Each row is a point. The window is the flat piece filled in between its corners: a triangle in 3 columns, a solid with four corners in 4, and so on. A path goes straight from each point to the next, and from the last back to the first. List the points from which the path goes on through the window.

Window, 4 rows:
[[-12 -29 -64  26]
 [ -2   1  20  -4]
 [ 35  46 -23 -47]
 [ 26  -9   5 -10]]
Path:
(1): [ 13  16 -36 -60]
(2): [ 38  47  -5 -21]
(3): [ 13   3 -57  12]
(4): [-12 -34 -49 -19]
(5): [-10  12  36 -56]
(6): [ 51  28   8 -18]
(7): [ 6 11 35 37]
(8): [ 14 -42 -12 -34]
(9): [-20 -26 -52   8]
(10): [  4 -23 -62  34]
(11): [ 20  23 -29   5]
(12): [ -6 -15 -15 -38]
(13): [-36 -15  10 -27]
(14): [27 13 12  8]
(15): [ 35  33  -1 -14]
(16): [  2  17 -23 -45]
Through the window after points: 1, 9, 11, 13, 15

Window (8 x 8):
[[-13  34 -39   1  18  -5  23  -6]
 [ 12  10  32 -69  -9 -51  -1  16]
 [ -7 -13  43 -10  26 -26   2  -9]
 [-29  15  -3  13 -58  -3  39  37]
 [ 26  -9  26   8   8 -55  36  10]
 [ -9 -20 -89  38  22  54 -10  39]
 [ 23 -23   5   0  -2 -20  41 -47]
 [ 19  -7  -1  25   9  53  36  48]]
Path:
(1): [  7 -29  22  -8  37 -10  38  18]
(2): [-10 -38 -27 -38 -19 -31  62  39]
(3): [ 13  34  22 -22  11 -23 -13 -14]
(4): [ 45  42  53  24 -16  23   3  40]
(5): [-29 -18 -49  -3   9   1  34  25]
(6): [-71 -15 -12 -56  15 -42  23 -29]
(7): [ 85  25  22  -4 -18  -2  -8  62]
(8): [25 14 40  8 -6  2  8 -2]
(9): [ -3 -10   3  -4   1 -19  46  12]
(10): [ -4 -13   8  -7  21 -12  36   1]
(11): [ 51  13  20  -3   1 -22 -26  -3]
(12): [  1  40 -10  34 -43  31 -19   4]
Through the window after points: 2, 6, 12

Window:
[[  9 -47 -22  -7  80 -25  12  16 -17]
 [-16 -12 -10 -11  21  46   7 -30  15]
 [ 19  77   6  -9 -32 -18 -10  25  25]
 [-47 -31  -9   8 -26  17   1 -41  -2]
 [-31   6 -28  -6 -40 -18  36  10  47]
 [-62  30  15  -5 -24 -27  39  25  31]
 [ 68 -10  31  -8   8  13  27 -16 -31]
 [ 49  45   4 -10  -3 -21   7 -59  31]
 [ 54  28  -2 -60   9 -14  -6 -43   4]]
Path:
(1): [-29  18 -20  -1  34  -6  32  -4  -5]
(2): [ -1  -3  16 -25 -51 -13 -10 -14  61]
(3): [ -1 -12  23  -6 -21  10 -10 -15  39]
(4): [ 27  20 -26  -9  32   4  52 -41 -51]
(5): [ 30  18 -49 -32   7 -25  15 -17 -42]
(6): [ 13  -5  26 -14  20   2  10 -43  48]
(7): [-34 -59  -4 -25  25   2 -14 -25  69]
(8): [ 18  15  -7   5   8   8  43 -13 -47]
Through the window after points: 3

Window:
[[ 38  14 -44  12 -18 -17  37   4 -19  21  -8  13]
 [ -1   4   7 -44 -24  53  19 -10  41  15  18 -32]
 [ 27  83  32 -22  14  33 -13 -19 -23   6  16   9]
 [  8  12  28  21  19  20  -4  15 -83 -28   3  28]
 [ 18 -18   2 -19  22  29 -27 -25  73   4   5 -33]
 [  7  56  25  12  34  14  13  -6 -92 -26 -15 -34]
 [  4  -5 -40  30 -18   0  60  -2  29  52 -75  49]
 [-10  35 -67   2 -33  17  12  32  40  27 -46  15]
 [  3  13 -65   4 -12  30  14  -4  -4  78 -33  19]
 [-11  25   1 -16   5 -33   6  -4 -76   1 -38  26]
 [-32  36 -17   5  34   5  19 -26 -41 -32  10  20]
 [  4  -9  46 -20  46  15   0  20  60  34  45 -40]]
Path:
(1): [  2  14 -12 -16  19  29  26  -3 -16  11 -20  11]
(2): [ 11 -19 -12 -15  72   7  87  59  15  19 -16  17]
(3): [ -9  29 -24  14 -51   9 -38 -35 -13  24 -20  -5]
(4): [-23   8  20  42 -42   7  19 -23 -34 -20  21  -3]
(5): [ 45  41 -65 -40  43   6  33  33   5  58 -61  27]
(6): [ 31  17 -28 -69 -15  28  38  20 -13  12 -34  26]
(7): [  8  14 -10  90  15 -25  -8 -34  14  21  21 -20]
(8): [-31  -7   3  35  -6  -2  10   4  -9  23  -3   4]
(9): [ 25  54  -5 -51  22  27  11 -10  -5   1 -22   6]
(10): [ 23   2 -10 -29   7  23   1   3   8 -16 -22  -2]
(11): [  4   9 -10   9   6   4   3 -21  22  34   6 -11]
(12): [  1  15  40  24  -4   3  26 -32 -18  20   5 -18]
(13): [ 10  39 -48 -33  45  34  -4  45 -31 -11 -25   1]
(14): [ 53  43 -32 -19  38  19  23  -1 -34 -30 -42  11]
(15): [-45  15  23  16 -25   7  -6 -19 -12  37  15  -2]
(16): [  6  25  18  47  -7 -25   4 -18   3  28  13  -6]
Through the window after points: 6, 10, 12
